Every row gives one point. Two turns around zero, p and q, are shown by what they do to some points. Where does a point land after both, in the order given? Backwards means that the second turn is done in reverse. Each puzzle has new turns, and all numbers are rounded.

Turn p:
[-36  -9 -26] => [-32  14 -29]
[-24  13  18] => [-13  25  17]
[35 12 33] => [ 32 -11  36]
[ 15 -25  20] => [ -5 -29  20]
[ 32  14 -19] => [ 35  -8 -16]
[-22  -5 -25] => [-19   9 -27]
Turn q:
[-13 -23  17] => [-13 -20  20]
[ 2 20 11] => [15 15 10]
[ 32 -30   8] => [ 17 -40 -10]
[ 16 -20  -6] => [  2 -22 -14]
[-56  28 -17] => [-40  49  13]
[ 19  24 -14] => [ 19  19 -20]
Where do these land?
q, then p: [40 23 30] => [ 43 -33  12]
p, then q: [ 40 -26  -4] => [ -6 -46 -12]
q, then p: [  8  22 -13] => [ 21  10 -13]
p, then q backwards: [-32  14   2] => [-25  20 -14]
p, then q: [-27 -25 -15] => [-38  13   1]
q, then p: [-28  -8   0] => [-20  18  11]

Turn p:
[-12 -12  11 -20] => [-17 -12  20   0]
[34 -5 16  1] => [ 22  20  21 -11]
[-27  24 -15  19] => [-12  -1 -36  21]
[-44   8 -10  53] => [  8 -19 -43  52]
[ 29  12  13 -30] => [ -9  28  22 -26]
[ 19 -27 -15 -22] => [  8 -17  15 -35]
Turn q:
[ 13  37 -34   0] => [ -4  11 -50  -9]
[-48 -29 -16  15] => [-49 -20  18  23]
[ -3 -20  15  34] => [  7 -11  16  37]
[  7  41  12 -30] => [ 10  40 -10 -31]
[  8 -13 -12 -33] => [ -2 -16   2 -35]
[19 -3 41  6] => [36 12 24  8]
[  4 -14  -6   8] => [  1 -16   0   7]
Where do these land?
q, then p: [-4 18 -9 31] => [ 14  -2 -33   8]
q, then p: [-27 -33 -33  20] => [  8 -48   1  31]
p, then q: [ 36 -28   2 -15] => [ 30   8  21 -30]
q, then p: [-21  26  33  -8] => [-21  39  -8  16]
p, then q: [ 16  17   8 -29] => [-11  32   7 -16]

Turn p:
[ 18 -10 -10 -10  33 -15] => [ 23  10  -9 -14  28 -14]
[ 30 -17  29  33   1 -24] => [  7   5  16  34  10 -46]
[ 33 -19  -3 -17 -20  46] => [ 46 -33   7   2 -30  11]
[-23   8 -28  -8  -3  43] => [  6  -5 -17  -5 -17  52]
[-31  -8  12 -30 -33 -28] => [-43 -33  20 -24   6  -3]
[-30   0 -15   5  18 -18] => [-22  12 -13  -3  29  13]
[-17   7  22 -20 -12  16] => [ -9  -4  28 -14 -17  17]
[ 20  39  -8  48  15 -20] => [ -8  46 -33  25 -10 -30]
Turn q:
[-28  23  31  38  31 -24] => [-28  17  58  28   8   3]
[ -3  18 -49  17  -1  10] => [ -2  41 -31  14   2 -16]
[ 33   6   9 -20  24   5] => [ 41 -13   8   6  15   0]
[ -9 -40 -40 -14  -5  47] => [-13 -15 -68  -5  27   0]
[-16  -7  12  -5   9 -21] => [-14 -12  21  -4   1 -13]
[ 21 -43  38   8 -17 -11] => [ -4 -52   7   7 -31  22]
[ 10   5 -11  -7 -39 -16] => [  6   8 -11 -21 -37  -6]
[ -8  38   9 -16  -2  11] => [ 13  26  15 -24  14  10]
Where do these land?
q, then p: [-34 -26  18 -26 -11  11] => [  4 -16  17 -25  30  32]
p, then q backwards: [-36   6  -4  55 -19 -13] => [-24 -23 -13  58  11   9]
q, then p: [  0 -46  28 -10  10 -15] => [  6 -31  26  20  35   6]
p, then q backwards: [ 16  -7 -32 -23  34  12] => [ 22  14  -7 -35  -6  34]
q, then p: [ 32   3  17   6 -12  16] => [ 28 -12  -3  14 -24   4]
q, then p: [ 33  35 -42 -19 -22 -17] => [ -3  -8 -33 -27 -32 -48]
q, then p: [-17  18  -8  15  40 -10] => [-17  42   9  11  11 -14]
q, then p backwards: [  6  17  23   2 -20  17] => [-17   8  -2 -16  12  29]
